Each row of a before or after table is a point. One or more steps were done to the points. Then noise was added and the rows were shuffled. The steps act on columns, c1 being the first. What was done? A step turns or swaps two columns, mirrors them in a line or flattens them onto one, adds a multiple of one to another, or multiplies or shifts one. Angles are multiples of 10 degrees, from the lower column toward the higher: turns from -170 to 170, lines from 10 to 170 but not 90. Use the fewest steps. Two steps may share a column if one is a turn and the other turns, adds or multiplies; they go together, in the order done. Otherwise the lowest column goes first.
In the rows, 128 means zero.

Before (9 x 2)
[[169 181]
 [151  85]
 [157 139]
 [132  89]
 [150  91]
 [ 98 115]
 [181  94]
 [ 85 108]
 [108 184]]
After (9 x 2)
[[156 109]
 [107 156]
 [152  60]
 [178  65]
 [ 98  88]
 [132  59]
 [169 148]
 [152  55]
 [ 84  79]]
Steps: shift c2 by -30

Before (12 x 3)
[[131 130 147]
 [159 134 138]
 [ 87 175 155]
 [120 120 181]
 [125  88 160]
 [124 109 153]
 [158 114 122]
 [180 112 126]
 [ 99 129 129]
 [134 130 123]
 [156 143 172]
 [ 96 160 144]]
After (12 x 3)
[[180  87 126]
 [117 106 213]
 [131 132 118]
 [157 165 196]
 [127  27 179]
 [130 136 159]
 [161 142 142]
 [ 88 244 171]
 [161  94 121]
 [ 99 129 132]
 [ 96 207 156]
 [125  79 166]]
Steps: multiply c2 by 2.5; multiply c3 by 1.6

Before (8 x 6)
[[191 125 117  89 193 138]
 [ 80  96  79 149 150 132]
 [224 143 123 144 197 165]
 [198 154 130 117 132 186]
 [ 95 142 106 138 186 115]
 [121 113 157 123 155  98]
 [ 91 136 136 117 148 144]
 [166 156  63 136 117 145]]
After (8 x 6)
[[201 141 125  64 196 165]
 [140 126 116  55 193 138]
 [117 143 105 160 185 115]
 [113  96  78 178 151 131]
 [165 154 128  66 132 186]
 [159 157  64 103 117 144]
 [ 96 137 137 150 148 144]
 [122 112 158 130 153  96]]
Steps: turn c1 and c4 by -50 degrees

Before (10 x 8)
[[118  51 114 128 173 130 168 188]
 [109 129 124 111 150 173 183 116]
 [113 118 119 137 104 192 188 139]
 [155 129 120 147 116 148 203 105]
 [139 162  99 152 156 171 153 133]
 [106 158 140 106 106  91  97 199]
 [115 133 158 105 147  93  36 145]
 [163  77 144  92 188 172 196 176]
 [ 87 138 184 146 151  93 108 186]
 [151 118 134 157 118 194 171 138]]
After (10 x 8)
[[163  77  57  93 189 148 125 177]
 [155 129  55 147 117 130 151 104]
 [ 87 137 138 145 151 121  69 188]
 [116 133 214 105 146 102  82 144]
 [109 130  74 111 149 186 143 117]
 [118  51  92 127 172 137 149 188]
 [116 119  69 137 104 204 147 139]
 [106 158 157 105 107 108 110 198]
 [140 162 108 152 158 165 162 134]
 [151 119  86 158 118 177 129 137]]
Steps: add -0.7 times c1 to c6; mirror c3 and c7 in the line at 130 degrees

Before (11 x 11)
[[137 138 140 144 129 105 164 124  95 102 153]
 [168 157  95 113 112 128 155 145 121 149 115]
 [135 122 123 151 114 102 127  94 126 102 119]
 [ 95 126 139 131 152 109 100 143 155 144 136]
 [142 132 109 117 112 133 155 156 154 143 161]
 [146 147 117 175  90 148 106 122 125 150 102]
 [110  99 144 165 149 111 155 105 115 147 160]
 [129 106 172 114 141 105 140 144 127 162 166]
 [ 96 112 131 123 108 162 147 142 158 127 106]
 [125 132 143 141 121 151  93  91 102 138 129]
 [154 121 108 163 148 138  94 152 167 140 107]]
After (11 x 11)
[[ 90 116 111 102 149 203  94 151 140 138 108]
 [112 184  94 135 113  90 152 141 164 148 115]
 [127 123 136 142 153 164 101 145  92 142 138]
 [150  68 140 124 149 249 154 103 116 149 162]
 [130  82 172 150 141 126 137 145 130 168 166]
 [103 134 104 125 109  96 153 154 132 143 161]
 [143 137 143  98 120 125  90  90 133 139 129]
 [143 148 139 139 131 207 164 123 147 101 149]
 [119 164 115  89  90 219 108 121 146 152 102]
 [122  95 132  99 110  67 150 139  90 126 103]
 [127 115 123 137 114 223 124  92 133  97 120]]
Steps: multiply c9 by 0.7; turn c1 and c9 by 120 degrees; multiply c2 by 2; turn c4 and c6 by 120 degrees; multiply c6 by 3

Before (9 x 12)
[[126 186 121 130  85 157 134 143 152 158 109 124]
 [228 174 132 114 118 132 131 165 144 116  89 139]
 [123  64 129 101 128  84 108 137 132 131  98 173]
 [105  61 151 117 126 144 147 118 156 121 140 127]
 [102 122 150 163 124 107  86  80 104 128  96 145]
 [154  81 153 152 127  80  79 108 186 181 176 154]
 [ 81 132 170 130 173 150 134 108 188 176 113 122]
 [180 148 164 167  87  81 115 192 164 214 103  97]
 [146 130 125 168 103 194 127 169 162 189  99 110]]
After (9 x 12)
[[ 52 159 121 125 168 161 137 135 163 156 102  80]
 [231 117 153 152 115  85  78 143 184 177 176 178]
 [126 115 164 170 201  80 115 112 190 213 104  88]
 [238 126 132 101 133  81 112 121 130 128  98 208]
 [ 71 128 168 130  80 153 132 113 173 179 112 119]
 [177  81 151 118 129 142 149 135 153 121 139 180]
 [124 119 124 166 170 198 131 114 176 191  93 113]
 [189 166 125 116 161 135 129 103 153 112  84 105]
 [123 138 154 163 100 112  87 163  92 125  96 146]]
Steps: turn c2 and c12 by -50 degrees; add 1.5 times c12 to c1; turn c5 and c8 by -140 degrees; add 0.3 times c5 to c9

Before (9 x 14)
[[184 146 178 110 120 126 127  85 157  66  87 146 116 107]
 [153 123 192 134 159 168 161 120 110 147 132 108 168  76]
 [160 142 135  94 108  78 105 116  97  66  89 191 166  47]
 [158 155 151  97 152 119 121 139  63  84 119 178  55 166]
 [108 133 101 149  81 178 114 166 144 136 166 166 104 174]
 [109 148 182 125 138 104  71 127  93 123  97 148 135 184]
 [198 108 133 102 160  81 119 127 114 131 182 115 137 127]
 [178 135  85 136 145 118 139 130 198 183 138 133 206  79]
 [124 131 142  71 204 144  71 126 174 117 147 175 180 103]]
After (9 x 14)
[[162  65 134  95 108  79 105 115  97  68  69 110 167  46]
 [109  92 102 150  81 178 112 166 144 136 147 113 104 173]
 [199 148 133 104 160  81 119 126 113 130 163 117 138 127]
 [153 147 192 133 158 168 162 119 110 147 112 136 166  76]
 [124  85 142  71 204 144  71 125 174 119 127 108 180 103]
 [158  71 150  98 154 120 122 138  63  85  98 127  54 166]
 [177 119  85 137 146 118 138 130 198 183 118 131 207  79]
 [184 103 177 111 120 126 128  86 157  67  67 134 117 107]
 [108 100 182 126 138 104  70 126  93 122  77 137 134 184]]
Steps: turn c2 and c12 by 120 degrees; shift c11 by -20

Before (13 x 20)
[[110  80  75  57 101  59 134 154 150 176  86 149 144  85 150  98  92 156
  141 162]
 [ 74 154 141 127 159 170  79  72 113  49  59  33 187 145  78 138 186 115
  147 143]
 [ 97 118 140 160 151 129 147 149  78 147 164 122 102  50 102 182 116  66
  146 113]
 [144  75 145  98  61  70 127 110 131 128  90 159 136  70 140 113 127 167
  127  94]
 [146 134  87  48  53  78 136 139 142 160  91 158 101  63 116  88 109 130
   78 118]
 [123 196 159 148 143 161  79  56 143  90  12 100 190  89  92 150 168  89
  190 143]
 [138 119 108  75 114  93  89 144 107  84 119 154 106 104 100  88  98 165
  170 127]
 [188 104  94 128  62  55 134 198 137 141 122 133 119 106 118 125  83 127
  119 139]
 [122 117 152  85 136  97  88 159 152 147 148 112  98 108  96  94 160 207
  147 166]
 [113 143 126 167 154 118 128 151 133 123 118 151  91 115 162 173 100  77
  106  98]
 [105 157 126 112  92  71 108  88 130 117 151 103 121 137 113 101 140 157
  182 148]
 [106 177 119 157 158 162 154  87 104 119  50 121 174 131  78 190 111 138
  119 151]
 [144 153  83 154 138 118 135 123 139  77 135 117 123  65 140 211 120 119
  129 143]]
After (13 x 20)
[[145  74 125 107 122  45 137 120 142  78 133 130 124  66 138 209 120 148
  134 134]
 [117 122 108 161 154 113 129 150 117 121 120 148  89 113 167 197  97 137
  104  98]
 [124 127  60 155 130 102  84  57 155  94  15 115 187  90  90 169 170 125
  188 128]
 [187 112 164 132  98  76 129 200 129 136 123 136 117 105 119 124  85 126
  117 169]
 [101 145 127 162 146 159 142 154  92 142 167  91  99  52  96 211 110 125
  148 108]
 [ 76 129 104 130 133  53  80  71 176  52  57  43 188 151  77 145 187 122
  145 118]
 [138 115 143  97 122  29  88 146  94  79 122 133 106 105  97  61  93 103
  169 135]
 [124 155 125  71 108 126  88 162 155 147 152 126 101 104 100  53 164 125
  146 142]
 [105  96  91 105 129 144 153  90 113 119  49 103 173 128  79 185 112 160
  117 125]
 [115 106 194  91 100 131 131 154 125 172  92 157 143  88 149  71  93  79
  139 166]
 [104 112  99 112 104  58 111  87 145 115 154 108 123 134 112  88 136 128
  185 154]
 [146 171 163  91 116  67 121 108 112 129  87 152 134  76 144  88 126 121
  129 137]
 [141  91 143 113 104 132 135 140 121 164  88 162 101  61 117  70 104  61
   80 160]]
Steps: turn c2 and c3 by -120 degrees; turn c4 and c18 by 60 degrees; turn c4 and c16 by 30 degrees; flatten c5 and c20 onto the line at 130 degrees; add 1.5 times c10 to c6; turn c9 and c12 by 40 degrees

Before (10 x 24)
[[ 77 118  95 113 121  97  98  83 156 156  72 118  64  96  97 140  79 144
  208 136 127 156  96 173]
 [103 124  63 140 134 131 143 155  65 100 162 147 111 160 163 111 218 159
   68 143 123 112 127 163]
 [181 110 146  45 134 115 128 170 108  96 113 190  53 165 158 129 137 141
  163  74  97 114 151 156]
 [157  91  71 151 151 141 164 132  99 127 120 156  94 116 141  89 173 159
   60 155 112 141 121 157]
 [187 133 128  26 174  91 112 171  86 128  98 166  59 180 141 130 141 107
  109  94 122 110 113 193]
 [109  88  22 162 171 145 179 162 104 115 151 143 145 148 134 116 197 134
   68 116  81 145  94 148]
 [145 139  23 108 151 153 163 161 109 146 168 130 123 114 135 110 211 141
   98 171 109 108 105 110]
 [102 118  55  92  81 101 103  74 158 164  42 117 108  95 137 165  86 133
  156 116 138 137 118 132]
 [ 93 126 103  98  77 129  75  51 140 180 101 111 121 102 123 126  79 128
  157 126  80 153  95 142]
 [184 132 137  48 156 105 164 155  50 120 103 142  84 195 109 130 166 125
  135 110 121 127 160 126]]
After (10 x 24)
[[ 92 126  61 140 133 121 149 130  66 117 164 121 110 105 162 111 218 157
   66 144 121 158 146 158]
 [153  91  72 151 151 137 171 124 100 111 121 111  94 134 138  92 172 156
   60 156 130 111 154 152]
 [125 116  55  89  79 122 106 132 158 172  44 124 109 151 137 167  85 133
  160 116 125 105 109 133]
 [ 99 114  97 110 120 114 105 130 155 180  72  98  66 140  96 138  79 143
  206 137 135  89 110 178]
 [152 139  22 108 151 140 160 125 111 134 168 102 125 149 133 108 213 138
   95 172 142 138 131 103]
 [174 133 139  49 151 100 162 137  50  95 102 153  82  70 105 132 167 123
  134 108 123 163 153 121]
 [121 126 104  98  76 155  80 116 142 192 101  93 121 139 123 129  80 129
  159 128 178  93 125 152]
 [158 110 144  46 135 103 131 135 109  73 113 126  56 100 158 130 140 141
  162  71 123 157 203 157]
 [107  88  22 165 173 126 183 126 103 124 155  84 145 102 133 116 196 135
   69 120 160 123 150 139]
 [180 138 128  26 176  84 123 146  85 100  96 101  58  91 142 128 142 110
  106  90 116 169 155 195]]
Steps: turn c1 and c10 by -30 degrees; flatten c6 and c8 onto the line at 160 degrees; turn c7 and c24 by -10 degrees; turn c12 and c21 by -150 degrees; turn c12 and c23 by -70 degrees; turn c14 and c22 by 150 degrees
